Every row gives one point. A path goes straight from each point to the next, and from the last back to the first. The post is the endless flat space through its rows: a point in 2 columns, a line in 3, a plane in 4, and so on, so that a path can go around it. Count how often the path circles the post. Going back the other way cancels.
In the rows, 128 means zero.

Post, one row:
[[139 140]]
Path (24 x 2):
[[137 189]
 [ 88 161]
 [ 83  98]
 [156 114]
 [158 139]
 [167 181]
 [128 162]
 [149 165]
 [163 173]
 [119 153]
 [ 95 118]
 [109  85]
 [104 140]
 [115 178]
 [160 159]
 [199 146]
 [145 102]
 [120 124]
 [118 146]
 [102 180]
 [ 90 126]
 [106  85]
 [167 123]
 [166 148]]
Times around: 1

Post:
[[104 132 192 153]
 [134 134  97  79]
 [117 115 104 111]]
Path (28 x 4):
[[125 114 195 149]
 [135  71  43  93]
 [123 108 121 143]
 [ 97 110 105 163]
 [109 151 148 106]
 [ 98 136 121  73]
 [111  86 188 160]
 [140 121 129 134]
 [ 92 155 167 180]
 [111 168 112  70]
 [ 82  91 154 124]
 [108 148 136  67]
 [ 79 128 156 123]
 [114  39  87 129]
 [148 101 132 132]
 [116 128  95 130]
 [104 126 126 145]
 [112 113 130 152]
 [104 157  54  91]
 [ 86 162 187 141]
 [118 131 118 141]
 [135  82  84 155]
 [133 114 153 136]
 [120 127 120 150]
 [101 149 110 130]
 [ 92 183 208 110]
 [116  97 141 110]
 [172 122 151  79]]
Times around: 3

Post:
[[192 134 162 101 149 101 145 101]
 [114 106 150 149  97 142 115 151]
 [102 125 126 115 160 117 104 148]
 [121 111 182 104 174 154 112 126]
 [123 113 166 196 108 150 153 131]
 [109 102  90 115 164 173  89 131]
 [101 127 158 116  89 125 157 139]]
Path, 25 rows:
[[ 95 130 154 102 145  97  98  98]
 [109 137 169 116 130  93  78 176]
 [184 135 152  95 127 154 150 120]
 [145 124 184 128  97 159 103  99]
 [142 100  69 199  97  79  72 126]
 [137 120 151  76 194 113 130 125]
 [114 147 155 163 176 133 189 142]
 [154  87 140 137 132 133 141 145]
 [121 100 135 106  79  62 112 124]
 [ 87 163 165 117  94  66 179 131]
 [149 124 175 138 130 166  91 145]
 [123 139 115 150 138 182 128 119]
 [107 110 110 159  83 150 139 120]
 [189 100 172  87 154 141 164  75]
 [119 105 191  80 184 123 100 158]
 [152  87  76 120 130 121 120 133]
 [135 111 180 118 130 128 136  94]
 [103 130 200 176  82  85  91 180]
 [101 114 181 125 179  90 127 113]
 [ 83 118 186  95 104 119 172 151]
 [161 102 130 142 129 162  96 166]
 [100 108  76 110 138 192  75 143]
 [132 139 171  81 161 165 184  92]
 [120 109 116 158  87 155 158 143]
 [ 78 124 141 172 167 136 193  96]]
Times around: 0

Post (10 x 11):
[[ 80 124 110 116 102 131 150 147 105 117 135]
 [192 130 149 138  85 154 141  93 169 116 144]
 [109 110 135 133 179 145 122 149 124 124 170]
 [121 137 110 115 115 135 106  93 168  74 108]
 [165 149 118 149 145 126 136 107 170 143 167]
 [136 144 140  91  60 123 103  76 131 127  86]
 [112 135 156  87  51  89 112 140 100 162 138]
 [106 121  85 111 141 141 138 158 126 121 178]
 [ 94 109 121 129  88 144  70 154 121 126 122]
 [184  94 102 177 195 120 133 108 152  98 150]]
Path:
[[127  92 127 123  91 175 102 135 132 118  94]
 [124 101 136 143  90 135 108  94 137  54  31]
 [108 170  78  65 143  81 120 109 165 113 141]
 [172 206 151  92 178 101 152  41 172 147 125]
 [117 138 159 150 159 117  95 120 154 168 106]
 [107  98 115 125  81 111  75 109 132 117 108]
 [113 110 115 103 197 123 175 150  95 112 209]
 [125 117 150 121 134 118 167 135 113 129 208]
 [119 120 122  99 131 130  95 131  91 157 175]
 [119 130 120 129  49 139  83 169 129  95 149]
 [ 56 156  70 125 122  82 111 161 139 135 171]
 [121  89 109 102  85 145 153 152  60 154 168]
 [164 100 112 135  71 130 110 133  92 141 121]
 [177 114  58 103  74 155 117 114 133  78 156]
 [115 123 135 118  73 114 148 167 130 119 198]
 [106 142 194 149  86 130 106  53 121 114  83]
 [134 163 120 133 198 128  95 110 155 114 149]
 [ 94 170  88  76 165  84  92 143 137 179 133]
 [100 138 101  91  46 130 123 129 141 158 120]
 [114 158 173  97  74 122 120  97 138 155 146]
 [161  98 108 115 125 158 137 140 121  95 186]
 [150 129 109  98  93 150 106  89 168 111 140]]
Times around: 1

Post:
[[141  98  89 105 124 135 123 136 148 167 127 145 107 104]
 [181 123 168 145 153 129 140 108  95 157 122 132 160 152]
 [127 137 126  99 128  67 123 139 163  72 136 136 136 142]
 [108 138  94 116  80 137 143 150  95  96 200 118 178 170]
 [114 165 137 169 136 147 141 142 145 140 112 128 137 160]
 [177  86 146 121  82  76 148 174 115 136 164 169 147 137]
 [126 127 140  78  99 171 108 142 122 102 157 201 131 136]
 [150 150 111  89 111  83 135 174 159  96 138 117 176  95]
 [128 201  76 125 127 142 117 111 131 159 116 105 147 102]
 [150 131 177 144  87 144 125 168 120  91 126 102 134 170]
 [144 162 147 141 129 151 147 108 149 142  48 147 122 129]
 [127 165 103 125 132 150 110 159 110 124  97 132 162 155]
 [121 118 139 154 132 137 140  95 113 138 118 150 103  88]]
Path, 26 rows:
[[ 88 193 138 114 125 195 142  96 112 103 155 162 143 134]
 [146 136 144 168  84 214 147 137  28 124 183 158 132 101]
 [150 125 137 178 118 120 146 149 132 126 135 128 149 125]
 [ 96 198 114 127 147 134 133 109 173 131 101 152 167 107]
 [155  64 185  96  73 140 145 194 123 141 146 172 123 170]
 [115 211  55 126 179 164 139 104 185 210 112 159 112 143]
 [182 147 114 119  45 110 135 148 106 122 110 149 110 144]
 [117 183 116  50  55 143 103 149 155  90 184 156 105 127]
 [132 171  76 159 137 145 137 159 124 153 143  91 146 175]
 [165  82 148 155 127 113 118 147 138 136 154 125 122 126]
 [140 105  90  96 102 137 131 159 141 146 125 116 163 113]
 [112 175 114 142  92 108 104 152 143 118 103 113 167 124]
 [134 102  88 126 164 101 133 127 103 142  73 107 159 177]
 [102 110 132 143  96 163 160 185 141 147 168 149 133 169]
 [114 159  95 103 143 105  95 107 140 117 175 123  95 115]
 [139 167  85 122 177 117 118 130 149 123 154 135 126 185]
 [135 105  79  89 107 122 103 166 105  82 152 120 162 117]
 [117 117 165 139  66 128 193  85 150 117 105 167 121  87]
 [141 150  94  89 137 104 126  93 154 193 106 140 125 110]
 [208 106 173 132 125 101 183 119  77 115 135 125 144 105]
 [183  97 138 112 102   7 133 207 145  81 148 113 128 134]
 [131 223 130 128 137 175 110 122 140 115 125 184 128 175]
 [163 112 133 134 140 162  76 142 134 151  69 151 130 130]
 [ 89 164 127 119  87 167 126  86 120 127 107 122 158 125]
 [143 135 160 122 133 106 111 119 118  95 112 104 115 167]
 [129 186 124 128  87 120 179 136 117 109 150 129 139 176]]
Times around: 4
